Each row of a before or after table is a point. One or more steps were done to the points. Then noise was added and the rows were shuffled. The steps act on columns, c1 being the first. What was done? A step turns or swaps two columns, mirrors them in a line or flattens them onto one, adds a multiple of one to another, or multiplies or shifts one. Angles are multiples of 10 degrees, from the lower column toward the higher: turns from -170 to 170, lines from 10 to 170 but not 90. Use the fewest steps. Two steps may share a column if one is a turn and the other turns, adds or multiplies; they go together, in the order done. Otherwise the lowest column goes first.

Before, 9 rows:
-0.59,-0.34
+0.51,+0.69
+0.16,+1.19
+0.14,+0.16
-0.57,+0.06
-0.26,+0.67
-0.28,+0.20
+0.17,+0.39
-0.48,+0.04
After:
+0.13,+0.58
-0.39,+0.40
-0.33,+0.44
+0.09,+1.55
-0.20,+1.04
-0.36,+0.04
+0.34,+1.08
+0.11,+0.75
-0.19,+0.66
Steps: multiply c1 by 0.7; shift c2 by +0.40

Before (9 x 4):
+0.30,-0.46,+0.16,+0.42
-1.02,-0.21,+0.37,-0.37
-1.07,-0.17,-0.30,-0.20
+0.01,+0.38,-0.67,-0.57
-0.04,-0.77,+0.25,-0.27
-0.29,+0.04,+0.20,+0.20
+0.15,+0.24,-0.07,+0.29
-0.22,+0.09,+0.35,-0.76
+0.39,+0.53,+0.01,-0.23
After (9 x 4):
-0.09,+0.80,+0.26,-0.68
-1.04,-0.07,+0.33,-0.61
-0.29,+0.11,-0.24,-0.18
-0.17,+0.13,-0.28,-1.17
+0.16,-0.25,-0.04,-0.08
+0.33,+0.53,+0.25,-0.01
+0.39,-0.42,-0.36,-0.62
-0.02,-0.75,+0.27,-1.04
-1.04,+0.36,-0.19,-0.75
Steps: turn c2 and c3 by -140 degrees; shift c4 by -0.40

Before, 11 rows:
-0.18,+0.17,-0.36,+0.26,+0.27,-0.40,+0.36,+0.09,+0.40
+0.08,+0.38,+0.12,+0.08,+0.27,-0.11,-0.77,+0.14,+0.57
+0.38,+0.17,-0.64,+0.05,+0.13,+0.80,-0.16,-0.18,+0.51
+0.06,-0.14,-0.53,-0.25,-0.10,-0.35,-0.24,-0.02,+0.50
-0.14,+0.34,-0.53,+0.17,-0.13,-0.44,-0.14,+0.38,-1.19
+0.40,+0.31,-0.56,-0.94,+0.68,+0.06,+0.23,+0.08,-0.09
-0.05,-0.29,-0.23,+0.00,+0.03,-0.40,-0.05,+0.11,-1.38
-0.66,-0.16,-0.61,+0.03,+0.61,-0.13,+0.00,+0.00,+0.43
+0.25,+0.37,+0.38,-0.09,-0.13,+0.82,-0.09,+0.07,+0.54
-0.01,+0.54,-0.31,-0.07,+0.03,+0.85,+0.17,-1.02,+0.35
-1.23,+0.19,-0.54,-0.14,+0.09,-0.26,+0.23,+0.20,+0.46
After, 11 rows:
+0.05,-0.50,+1.17,+0.29,+0.05,-0.36,-0.05,+0.38,+0.57
+0.26,+0.59,+0.01,+0.39,-0.24,-0.29,-0.72,+0.08,-0.54
-0.14,+0.25,+0.50,-0.89,-0.78,-0.26,-0.63,+0.09,-0.28
+0.02,-0.02,+0.01,-0.37,+0.27,+0.78,-0.71,-1.03,-0.46
+1.17,+0.31,+0.09,-0.06,+0.27,-0.29,-0.51,+0.20,-0.69
-0.31,-0.43,-0.64,-0.36,+0.02,+0.74,-0.13,+0.07,-0.17
-0.31,-0.41,+0.15,-0.22,-0.19,+0.76,+0.13,-0.19,-0.81
+0.08,+0.08,+1.08,+0.14,-0.04,-0.38,+0.32,+0.12,+0.90
+0.83,+0.10,+0.18,+0.07,-0.36,-0.13,+0.13,+0.00,-0.75
+0.02,-1.73,-0.44,+0.12,-0.32,-0.08,+0.94,+0.16,-0.36
-0.08,-0.38,+0.08,-0.09,+0.07,-0.43,+0.51,-0.02,-0.73
Steps: turn c1 and c5 by -160 degrees; add -0.3 times c8 to c5; multiply c7 by 2.5; turn c2 and c7 by -130 degrees; turn c3 and c9 by 140 degrees; turn c4 and c6 by 20 degrees

Before (14 x 12):
+0.05,-0.22,-0.92,-0.63,-0.06,+0.99,-0.32,-0.10,+0.79,-0.31,+0.47,-0.40
-0.57,-0.80,-0.56,-0.66,+0.21,+0.26,-0.34,+0.44,+0.96,-0.75,+0.31,-0.36
+0.60,-0.24,+0.17,+0.04,-0.62,+0.67,-0.34,-0.20,+0.00,+0.05,-0.44,+0.43
+0.43,+0.09,-0.84,-0.11,-0.15,+0.01,+0.53,-0.10,-0.36,+0.20,+0.02,-0.52
+0.16,-0.67,-0.22,-0.38,+0.71,+0.81,+0.35,-0.23,+0.13,-0.07,+0.12,-0.59
-0.57,-0.87,+0.16,+0.62,-0.29,-0.12,+0.12,-0.48,+0.18,+0.11,-0.09,-0.60
-0.48,-0.93,-0.21,-0.04,+0.57,+0.46,+0.68,+0.35,+0.23,-0.23,-0.07,+0.17
+0.00,-1.00,-0.41,-0.31,-0.20,+0.11,-0.71,-0.36,-0.09,-0.48,-0.54,+0.31
+0.24,+0.10,-0.02,-0.19,+0.76,+0.51,+0.20,+0.05,-0.37,+0.38,-0.66,+0.31
-0.66,+0.42,-0.12,+0.01,-0.08,+0.81,-0.03,-0.56,-0.28,-0.89,-0.58,-0.53
+0.67,-0.04,+0.38,-0.24,+0.55,+0.80,+0.34,-0.41,+0.20,-0.66,-0.07,-0.40
-0.36,+0.01,+0.12,+0.57,-0.36,+0.40,-0.27,+0.13,-0.10,+0.02,+0.66,+0.77
-0.65,-0.67,+0.45,-0.82,-0.45,+0.83,-0.48,-0.29,+0.23,-0.04,+0.16,+0.42
+0.24,-0.10,-0.19,+0.14,-0.03,+0.23,+0.32,-0.76,+0.45,-0.24,+0.02,-0.15
After:
-0.40,-0.01,+0.10,+0.53,+0.19,+0.43,+0.43,+0.10,+0.14,+0.17,+1.30,+0.26
-0.51,-0.94,-0.20,-0.04,-0.18,+0.54,-0.89,+0.38,+0.30,-0.20,-1.39,+0.01
-0.68,-0.61,+0.43,-0.86,+0.17,+0.82,+0.63,-0.31,+0.36,-0.31,+1.10,+0.14
+0.60,-0.25,+0.15,+0.01,+0.40,+0.70,+0.57,-0.10,+0.17,+0.06,+0.49,+0.11
-0.68,+0.45,-0.09,+0.00,+0.05,+0.80,+0.05,-0.58,-0.39,-0.92,-0.52,-0.17
+0.18,-0.05,-0.18,+0.13,+0.15,+0.23,-0.26,-0.77,+0.37,-0.19,-0.39,-0.12
+0.20,-0.69,-0.25,-0.49,-0.47,+0.78,-0.60,-0.26,-0.10,-0.17,-0.89,-0.19
+0.13,-0.24,-0.94,-0.62,-0.04,+0.95,+0.25,-0.10,+0.62,-0.52,+0.91,-0.27
-0.57,-0.88,+0.16,+0.68,+0.37,-0.08,+0.03,-0.49,-0.04,+0.30,-0.01,-0.32
+0.01,-1.01,-0.39,-0.24,-0.21,+0.05,+0.74,-0.37,+0.00,-0.53,+0.55,+0.17
+0.43,+0.07,-0.87,-0.05,+0.39,+0.00,-0.36,-0.16,-0.45,+0.18,-0.56,-0.09
+0.62,-0.04,+0.40,-0.28,-0.28,+0.84,-0.57,-0.37,+0.00,-0.71,-0.93,-0.21
-0.55,-0.80,-0.55,-0.62,-0.33,+0.28,+0.19,+0.45,+0.76,-0.96,+0.61,-0.22
+0.27,+0.10,-0.04,-0.13,-0.51,+0.48,-0.52,+0.04,-0.21,+0.32,-1.47,+0.21
Steps: add 0.3 times c4 to c10; turn c5 and c7 by -150 degrees; add 1.5 times c7 to c11; turn c9 and c12 by -20 degrees; multiply c12 by 0.4
